Rows are points. Each copy is the shape, with its points in the same order, turned, moved and blurred by noise. Say if it was mirrored as well.

Shape:
[[-0.11  0.78  0.44]
 [-0.34  0.09  0.25]
 [ 0.05 -0.30 -0.62]
 [ 0.61 -0.56  0.36]
 [ 0.35 -0.14 -0.77]
 [ 0.13 -0.05  0.45]
 [-0.40  0.15  0.35]
 [-0.15  0.70  0.06]]
Copy 1:
[[ 0.41 -0.35  0.86]
 [-0.10  0.10  0.55]
 [-0.08  0.03 -0.47]
 [ 0.63  0.85 -0.04]
 [ 0.24 -0.14 -0.72]
 [ 0.35  0.38  0.43]
 [-0.10  0.10  0.63]
 [ 0.21 -0.49  0.53]]
Copy 1 is: mirrored
Copy 2 (8 x 3):
[[ 0.16  0.71  0.20]
 [-0.32  0.10  0.12]
 [-0.06 -0.64 -0.49]
 [ 0.32 -0.81  0.56]
 [ 0.26 -0.64 -0.69]
 [ 0.07 -0.11  0.43]
 [-0.33  0.19  0.21]
 [ 0.15  0.53 -0.17]]
Copy 2 is: only turned
Copy 3:
[[ 0.19  0.73  0.44]
 [-0.04  0.03  0.60]
 [-0.44 -0.47 -0.23]
 [ 0.53 -0.48 -0.13]
 [-0.42 -0.22 -0.61]
 [ 0.32 -0.26  0.35]
 [-0.05  0.09  0.72]
 [-0.17  0.57  0.41]]
Copy 3 is: only turned

Shape, 8 rows:
[[-0.34 -0.15 -0.19 -0.56]
 [ 0.10  0.17  0.38  1.29]
 [-0.62 -0.29 -0.01 -0.50]
 [ 0.03 -0.02  0.59  0.10]
 [ 0.03 -0.05 -0.37  0.22]
 [-0.34 -0.70  0.20 -0.46]
 [-0.42  0.41 -0.48  0.30]
 [ 0.10 -0.23  0.04 -0.48]]
Copy 1 (8 x 4):
[[-0.12 -0.47 -0.55  0.01]
 [ 0.70  0.26  1.11  0.12]
 [-0.13 -0.67 -0.43  0.24]
 [ 0.18 -0.31  0.35 -0.39]
 [ 0.47 -0.02 -0.10  0.27]
 [ 0.26 -1.08 -0.32  0.06]
 [-0.09  0.35 -0.02  0.55]
 [ 0.35 -0.49 -0.37 -0.33]]
Copy 1 is: only turned
Copy 2:
[[ 0.24 -0.60  0.19 -0.14]
 [-0.37  1.19 -0.23  0.52]
 [ 0.03 -0.54  0.46 -0.23]
 [ 0.16  0.49 -0.01 -0.36]
 [-0.02 -0.15 -0.26  0.36]
 [-0.22 -0.42  0.20 -0.60]
 [ 0.15 -0.04  0.19  0.82]
 [ 0.25 -0.33 -0.17 -0.33]]
Copy 2 is: mirrored
Copy 3:
[[-0.02  0.18 -0.57 -0.21]
 [-0.53 -0.43  0.49  1.27]
 [-0.28  0.00 -0.62 -0.31]
 [-0.24 -0.11  0.43  0.17]
 [ 0.11 -0.15 -0.37  0.62]
 [-0.11 -0.41 -0.33 -0.47]
 [-0.30  0.22 -0.61  0.82]
 [ 0.22  0.01 -0.19 -0.15]]
Copy 3 is: only turned

Shape (12 x 8):
[[ 0.16 -0.58 -0.28  0.07 -0.26 -0.35  0.92 -0.06]
 [-0.91  0.53  0.16 -0.57  0.05 -0.46 -0.34 -0.16]
 [ 0.39  0.09 -0.15 -0.79  0.14  0.47 -0.27 -0.25]
 [ 0.33  0.45 -0.01  0.39 -0.11 -0.24 -0.27  0.28]
 [-0.57  0.28 -0.31  0.72 -0.03 -0.31 -0.28  0.15]
 [ 0.01  0.52 -0.34  0.17  0.17  0.99 -0.23  0.00]
 [ 0.04  0.49  0.26  0.36 -0.09 -0.49 -0.12  0.02]
 [-0.02  0.54 -0.41  0.39  0.55 -0.40 -0.15  0.01]
 [-0.33 -0.50 -0.10 -0.43 -0.13 -0.11 -0.04  0.14]
 [ 0.10 -0.28  0.68  0.55 -0.06  0.74  1.41 -0.07]
 [-0.09  0.39 -0.06 -0.05 -0.23  0.27 -0.42 -0.64]
 [ 0.40  0.12  0.12  0.60  0.76 -0.26 -0.34  0.02]]
Copy 1:
[[-0.28  0.28 -0.17 -0.64 -0.13 -0.29  0.92 -0.34]
 [-0.53  1.02 -0.39  0.54  0.15  0.39 -0.53 -0.26]
 [-0.08  0.21  0.04 -0.71 -0.17  0.87 -0.52  0.05]
 [ 0.59  0.14  0.07  0.26 -0.29 -0.09 -0.11 -0.09]
 [ 0.26  0.28 -0.50  0.82  0.03 -0.03  0.26  0.10]
 [ 0.44  0.11  0.17  0.14 -0.11  1.07  0.13  0.53]
 [ 0.21  0.25  0.08  0.48 -0.19 -0.08 -0.11 -0.43]
 [ 0.57  0.15 -0.26  0.34  0.50  0.21  0.00 -0.28]
 [-0.54  0.44 -0.39 -0.41 -0.11  0.02  0.00  0.25]
 [-0.54  0.05  1.20 -0.22 -0.17  0.19  1.31  0.03]
 [-0.13  0.04 -0.17  0.23 -0.37  0.91 -0.18 -0.23]
 [ 0.38 -0.46  0.13  0.29  0.53 -0.07 -0.22 -0.09]]
Copy 1 is: only turned
Copy 2:
[[-0.23 -0.37 -0.07  0.48  0.16  0.45  0.96  0.32]
 [-0.36  0.78  0.43 -0.50  0.21 -0.49  0.39 -0.55]
 [ 0.62 -0.09 -0.27 -0.85 -0.10  0.06  0.25 -0.11]
 [ 0.30  0.39 -0.28  0.31  0.57  0.10 -0.17 -0.06]
 [-0.64  0.64 -0.09  0.24  0.49  0.20 -0.29 -0.05]
 [ 0.23  0.41 -0.19 -0.78  0.19  0.60 -0.44  0.45]
 [ 0.16  0.61  0.05  0.36  0.55  0.16  0.05 -0.36]
 [-0.21  0.29 -0.07 -0.13  1.10  0.20 -0.16 -0.15]
 [-0.30 -0.20  0.09 -0.13 -0.21 -0.24  0.30 -0.01]
 [ 0.46 -0.04  0.89  0.41 -0.05  1.37  0.55  0.81]
 [ 0.12  0.60 -0.28 -0.50 -0.06  0.53  0.10 -0.43]
 [ 0.27 -0.22  0.11  0.07  0.95  0.41 -0.49 -0.47]]
Copy 2 is: only turned
Copy 3, 12 rows:
[[ 0.40 -0.92  0.09 -0.29 -0.08 -0.75  0.43  0.00]
 [-0.57  0.96  0.16 -0.07  0.09 -0.78  0.62 -0.17]
 [-0.57 -0.11 -0.69  0.26  0.54 -0.01  0.17 -0.15]
 [ 0.45  0.38  0.00  0.13 -0.22  0.05 -0.02  0.16]
 [ 0.46  0.68  0.43 -0.60  0.12 -0.25  0.14  0.24]
 [-0.27  0.19 -0.05 -0.27  0.59  0.78  0.22  0.18]
 [ 0.40  0.50  0.27  0.14 -0.26 -0.21  0.17 -0.14]
 [ 0.68  0.60  0.02  0.09  0.46 -0.16  0.44  0.18]
 [-0.44 -0.12 -0.06 -0.26  0.21 -0.81  0.02  0.19]
 [-0.05 -1.32  1.14 -0.01 -0.11  0.36  0.50 -0.14]
 [-0.24  0.42 -0.18 -0.30  0.26  0.11  0.15 -0.61]
 [ 0.71  0.34  0.30  0.49  0.56 -0.10 -0.14  0.05]]
Copy 3 is: mirrored

Shape:
[[-0.34  0.14 -0.39  0.65  0.56 -0.59  0.18  0.09 -0.10]
 [-0.13  0.74 -0.60  0.62 -0.25 -0.38 -0.82 -0.32 -0.04]
 [ 0.02  0.25 -0.11 -0.08  0.18  0.14  0.59 -0.25 -1.10]
 [ 0.34  0.14  0.00  0.05 -0.01 -0.08 -0.18  0.42  0.19]
 [ 0.63  0.17  0.40 -0.28 -0.44 -0.82  0.38  0.08 -0.26]
 [ 0.31 -0.06 -0.09  0.21 -0.28 -0.06 -0.54  0.85 -0.26]
 [-0.45  0.27 -0.42 -0.17  0.29 -0.06  0.18  0.94 -0.23]
 [-0.06  0.35 -0.35  0.18  0.57  0.60 -0.33  0.06  0.34]
 [ 0.06 -0.19  0.27 -0.10 -0.39 -0.37  0.42  0.42  0.45]
 [-0.58  0.34 -0.25 -0.94  0.23 -0.55 -0.11  0.33 -0.24]
 [ 0.71 -0.46 -0.58 -0.81 -0.32 -0.20 -0.15  0.51  0.12]
 [-0.62  0.13  0.00  0.46  0.14  0.18  0.01 -0.56  0.28]
 [-0.02 -0.04  0.15 -0.24  0.10 -0.10 -0.36  0.29 -0.18]]
Copy 1:
[[ 0.56 -0.07 -0.78  0.32  0.06 -0.02 -0.43  0.24  0.01]
 [-0.20  0.28 -0.54  0.14 -0.59 -0.06 -0.55 -0.34  1.10]
 [ 1.19  0.51 -0.17 -0.07 -0.51  0.07  0.51 -0.31 -0.18]
 [ 0.28  0.05  0.23 -0.27  0.09  0.01 -0.22  0.23  0.57]
 [ 0.58  0.71  0.19 -0.74  0.55 -0.47  0.17 -0.32  0.33]
 [ 0.62 -0.12  0.41 -0.71 -0.19  0.09 -0.60  0.30  0.69]
 [ 0.81  0.01 -0.52 -0.45 -0.38  0.19 -0.05  0.88  0.40]
 [ 0.10 -0.39 -0.11  0.38 -0.27  0.63  0.27  0.26  0.60]
 [ 0.25  0.29  0.42 -0.45  0.29 -0.73  0.00  0.68  0.24]
 [ 0.19  0.18 -0.75 -1.08 -0.34 -0.13  0.50  0.44  0.17]
 [ 0.73 -0.57  0.37 -1.03 -0.02 -0.56  0.26  0.14  0.89]
 [-0.14  0.09 -0.10  0.67 -0.36 -0.10 -0.07  0.37  0.06]
 [ 0.16 -0.07  0.10 -0.58 -0.34  0.11 -0.01  0.15  0.21]]
Copy 1 is: only turned
Copy 2 (13 x 9):
[[-0.43  0.48 -0.36 -0.13  0.08 -0.87  0.45 -0.02  0.10]
 [-0.43  0.83 -0.28 -0.06  0.14 -0.85 -0.89 -0.38  0.66]
 [ 0.17  0.31 -0.11 -0.56 -0.60 -0.18 -0.05 -0.26 -0.72]
 [ 0.28  0.25  0.02  0.30  0.16 -0.48 -0.30  0.40  0.19]
 [ 0.61 -0.09  0.55 -0.49 -0.50 -0.49 -0.12  0.44  0.45]
 [ 0.38 -0.22 -0.50  0.36  0.13 -0.65 -0.66  0.40  0.20]
 [-0.17  0.09 -0.58 -0.26  0.46 -0.35 -0.18  0.76 -0.36]
 [-0.21  0.87 -0.21  0.68  0.45 -0.18 -0.29  0.08 -0.28]
 [ 0.15 -0.24  0.52  0.03  0.33 -0.18  0.16  0.42  0.40]
 [-0.65  0.34 -0.31 -0.55 -0.25  0.07 -0.30  1.00  0.13]
 [ 0.76  0.15 -0.50  0.07 -0.02  0.45 -0.20  0.76  0.67]
 [-0.72  0.51  0.33  0.29  0.21 -0.19  0.02 -0.46  0.00]
 [-0.10  0.10 -0.14  0.30 -0.28 -0.26 -0.33  0.51  0.03]]
Copy 2 is: mirrored
Copy 3 (13 x 9):
[[ 0.13  0.47 -0.68  0.21  0.47 -0.13  0.17  0.41  0.24]
 [-0.20  1.12 -0.37 -0.14 -0.47 -0.09 -0.31  0.05  0.70]
 [ 0.34  0.49 -0.54 -0.43  0.17  0.02 -0.04  0.12 -1.13]
 [-0.25  0.20  0.02  0.21 -0.05  0.44 -0.42  0.55  0.01]
 [ 0.49  0.42  0.50  0.51 -0.13  0.07 -0.54  0.79 -0.64]
 [-0.83  0.26 -0.02  0.54 -0.13  0.47 -0.39  0.11 -0.23]
 [-0.75  0.17 -0.46 -0.16  0.58 -0.08 -0.07  0.70 -0.43]
 [-0.27  0.12 -0.47 -0.65  0.15  0.72 -0.06  0.20  0.50]
 [ 0.00 -0.17  0.60  0.41  0.02  0.06  0.15  0.76 -0.16]
 [-0.36  0.45  0.26 -0.62  0.69 -0.45 -0.64  0.72 -0.38]
 [-0.18 -0.50  0.31  0.22 -0.19 -0.03 -1.12  0.33 -0.35]
 [ 0.19  0.37 -0.07 -0.49  0.06  0.10  0.50 -0.03  0.40]
 [-0.37  0.30  0.27 -0.03  0.42  0.39 -0.30  0.13 -0.20]]
Copy 3 is: only turned

Shape:
[[ 0.38 -0.04  0.01 -0.35 -0.84 -0.17 -0.06  0.31  0.59 -0.34  0.30]
 [ 0.47 -0.22  0.23 -0.23 -0.19 -0.31  0.41 -0.26 -0.40  0.21 -0.16]
 [ 0.37 -0.17 -0.23  0.51 -0.51 -0.32 -0.70 -0.05  0.54  0.04  0.21]
 [-0.37  0.58  0.23 -0.40  0.61  0.24  0.38 -0.05 -0.12  0.15 -0.63]
 [ 0.51 -0.45  0.48  0.23 -0.34  0.08  0.13 -0.19 -0.13 -0.52 -0.43]
 [ 0.42  0.01 -0.26 -0.23 -0.14 -0.29 -0.62  0.71  0.35 -0.09  0.40]
 [-0.11 -0.45  0.07 -0.05 -0.88  0.07  0.31 -0.71 -0.59 -0.29 -0.19]
 [ 0.38 -0.66 -0.08  0.47 -0.13 -0.25  0.47 -0.22 -0.40 -0.35 -0.52]
 [ 0.31  0.49 -0.24  0.44 -0.59 -0.37 -0.41  0.53  0.06 -0.30  0.45]
 [-0.49  0.22  0.69 -0.29  0.60 -0.60  0.22 -0.11 -0.06  0.08 -0.14]
 [ 0.55 -0.09  0.48  0.02 -0.58 -0.12  0.52 -0.47 -0.75  0.00 -0.33]
 [-0.24  0.31  0.16 -0.52  0.67 -0.09  0.35 -0.23 -0.18  0.68 -0.83]
 [ 0.24 -0.41  0.22  0.06 -0.66  0.17  0.29 -0.05 -0.53 -0.28 -0.31]
 [-0.20 -0.15 -0.12  0.24 -0.76 -0.49 -0.17  1.07  0.40  0.32  0.49]
 [-0.27  0.60  0.03 -0.38  0.51 -0.47  0.89 -0.25  0.22  0.21 -0.66]
 [-0.25  0.12 -0.02 -0.26  0.73  0.03  0.71 -0.19 -0.14  0.25  0.22]
 [ 0.42 -0.10  0.23  0.75 -0.43  0.05 -0.14  0.41  0.59  0.25  0.49]]
Copy 1 (17 x 11):
[[ 0.50  0.27 -0.14  0.17 -0.14  0.38 -0.28 -0.01 -0.31 -1.02 -0.22]
 [ 0.27  0.14 -0.03  0.68 -0.65  0.14  0.22 -0.48  0.37 -0.14  0.01]
 [ 0.36 -0.15  0.16  0.58  0.02 -0.06 -0.71 -0.02 -0.79 -0.28  0.12]
 [-0.06 -0.24 -0.05  0.12  0.31  0.03  0.47 -0.08  1.20 -0.05  0.40]
 [ 0.78 -0.02  0.28  0.63 -0.12  0.69 -0.16 -0.45  0.26  0.10 -0.33]
 [ 0.46  0.46 -0.18 -0.13  0.20 -0.31 -0.30 -0.01 -0.56 -0.38  0.14]
 [ 0.30 -0.65  0.64  0.43 -0.92  0.57  0.06 -0.41  0.34 -0.33 -0.51]
 [ 0.37  0.07  0.29  0.65 -0.67  0.40 -0.50 -0.36  0.49  0.47 -0.31]
 [ 0.08  0.53  0.72  0.11  0.22  0.01 -0.45 -0.02 -0.61 -0.56  0.14]
 [ 0.16 -0.15 -0.09  0.06 -0.08  0.14  0.08 -0.71  0.87 -0.20  0.97]
 [ 0.37  0.10  0.55  0.99 -0.67  0.46  0.39 -0.59  0.49 -0.18 -0.29]
 [ 0.02 -0.33 -0.30  0.48 -0.09 -0.41  0.44 -0.10  1.26  0.02  0.61]
 [ 0.58 -0.02  0.47  0.39 -0.59  0.57  0.17 -0.18  0.30 -0.01 -0.39]
 [ 0.37  0.48  0.16 -0.16 -0.48  0.23 -0.38  0.61 -0.68 -0.55  0.67]
 [-0.36 -0.04 -0.30  0.44 -0.06  0.06 -0.09 -0.14  1.45 -0.44  0.57]
 [-0.58 -0.09 -0.42  0.00 -0.22  0.26  0.29 -0.44  0.68  0.18  0.41]
 [ 0.18  0.24  0.02  0.58  0.08  0.63 -0.27  0.19 -0.92 -0.10  0.43]]
Copy 1 is: mirrored
Copy 2, 17 rows:
[[ 0.14  0.43  0.69 -0.14 -0.58  0.10  0.44  0.70  0.53 -0.06  0.38]
 [-0.13  0.25  0.02  0.16 -0.25  0.20  0.25 -0.42  0.17  0.62  0.30]
 [ 0.33  0.94  0.56  0.24 -0.05 -0.44 -0.20  0.46  0.50 -0.02  0.80]
 [-0.13  0.40 -0.37 -0.23  0.18  0.11  0.02 -0.34 -0.26 -0.17 -0.87]
 [-0.02  0.14  0.51 -0.36 -0.33 -0.61  0.30 -0.39  0.09  0.43  0.38]
 [ 0.23  0.73 -0.10 -0.02 -0.36 -0.17  0.06  1.11  0.40  0.13  0.37]
 [-0.58  0.18  0.61 -0.54  0.02  0.21  0.15 -0.74  0.42  0.22  0.74]
 [-0.22 -0.29  0.29  0.00 -0.02 -0.56 -0.15 -0.51  0.30  0.59  0.44]
 [-0.07  0.79  0.55 -0.08 -0.60 -0.11 -0.63  0.86  0.24  0.15  0.41]
 [-0.61  0.72 -0.04  0.29  0.34 -0.01  0.40  0.00 -0.33  0.35 -0.62]
 [-0.30  0.23  0.35 -0.16 -0.56  0.21  0.10 -0.86  0.02  0.66  0.41]
 [-0.16  0.50 -0.74  0.28  0.25  0.18  0.19 -0.63 -0.06 -0.08 -0.69]
 [-0.33 -0.04  0.32 -0.47 -0.40 -0.09  0.12 -0.40  0.08  0.27  0.62]
 [-0.29  0.37  0.32  0.54 -0.39  0.05 -0.12  1.18  0.00 -0.41  0.77]
 [-0.19  0.20 -0.03  0.49  0.19  0.29  0.03 -0.41  0.19  0.03 -1.11]
 [ 0.02  0.13 -0.15  0.04  0.65  0.53  0.03  0.00 -0.23  0.41 -0.44]
 [ 0.55  0.53  0.67  0.34 -0.23 -0.21 -0.14  0.63 -0.35 -0.06  0.74]]
Copy 2 is: mirrored
Copy 3 (17 x 11):
[[ 0.09  0.82 -0.02 -0.65 -0.12 -0.14  0.24  0.49  0.30  0.60 -0.15]
 [-0.03 -0.25  0.34 -0.25  0.38  0.04 -0.20  0.10 -0.10  0.76  0.49]
 [ 0.01  0.79 -0.10 -0.09 -0.75  0.07  0.10 -0.48  0.25  0.68  0.06]
 [-0.17 -0.45  0.38  0.66  0.42  0.26 -0.42  0.64  0.15 -0.23  0.03]
 [ 0.69 -0.20  0.27 -0.37 -0.17  0.50 -0.02  0.09 -0.44  0.71  0.15]
 [-0.49  1.05 -0.15 -0.53 -0.08  0.28  0.02  0.10  0.27  0.13  0.30]
 [ 0.44 -0.34  0.46 -0.38 -0.15 -0.69 -0.51  0.03 -0.41  0.53 -0.09]
 [ 0.22 -0.23  0.34  0.11 -0.25  0.03  0.01  0.07 -0.87  0.83  0.67]
 [ 0.28  1.27  0.02  0.04 -0.09 -0.14  0.20 -0.16 -0.01  0.04  0.19]
 [-0.15 -0.66  0.77  0.13  0.26  0.24  0.29  0.22  0.27 -0.45  0.31]
 [ 0.63 -0.25  0.69 -0.17  0.57 -0.10 -0.32 -0.15 -0.42  0.92  0.34]
 [-0.44 -0.66  0.64  0.66  0.32  0.39 -0.69  0.41  0.41  0.12  0.44]
 [ 0.65 -0.13  0.28 -0.43 -0.03 -0.06 -0.45  0.19 -0.50  0.52  0.32]
 [ 0.02  0.97 -0.14 -0.41 -0.49 -0.57  0.03  0.20  0.70 -0.05  0.75]
 [-0.47 -0.34  0.69  0.76  0.47  0.05  0.25  0.75  0.11  0.10  0.21]
 [-0.52 -0.62 -0.18  0.31  0.46 -0.04  0.17  0.27 -0.07 -0.13  0.29]
 [ 0.58  0.59 -0.60 -0.04 -0.35  0.25  0.35 -0.25  0.54  0.48  0.55]]
Copy 3 is: mirrored
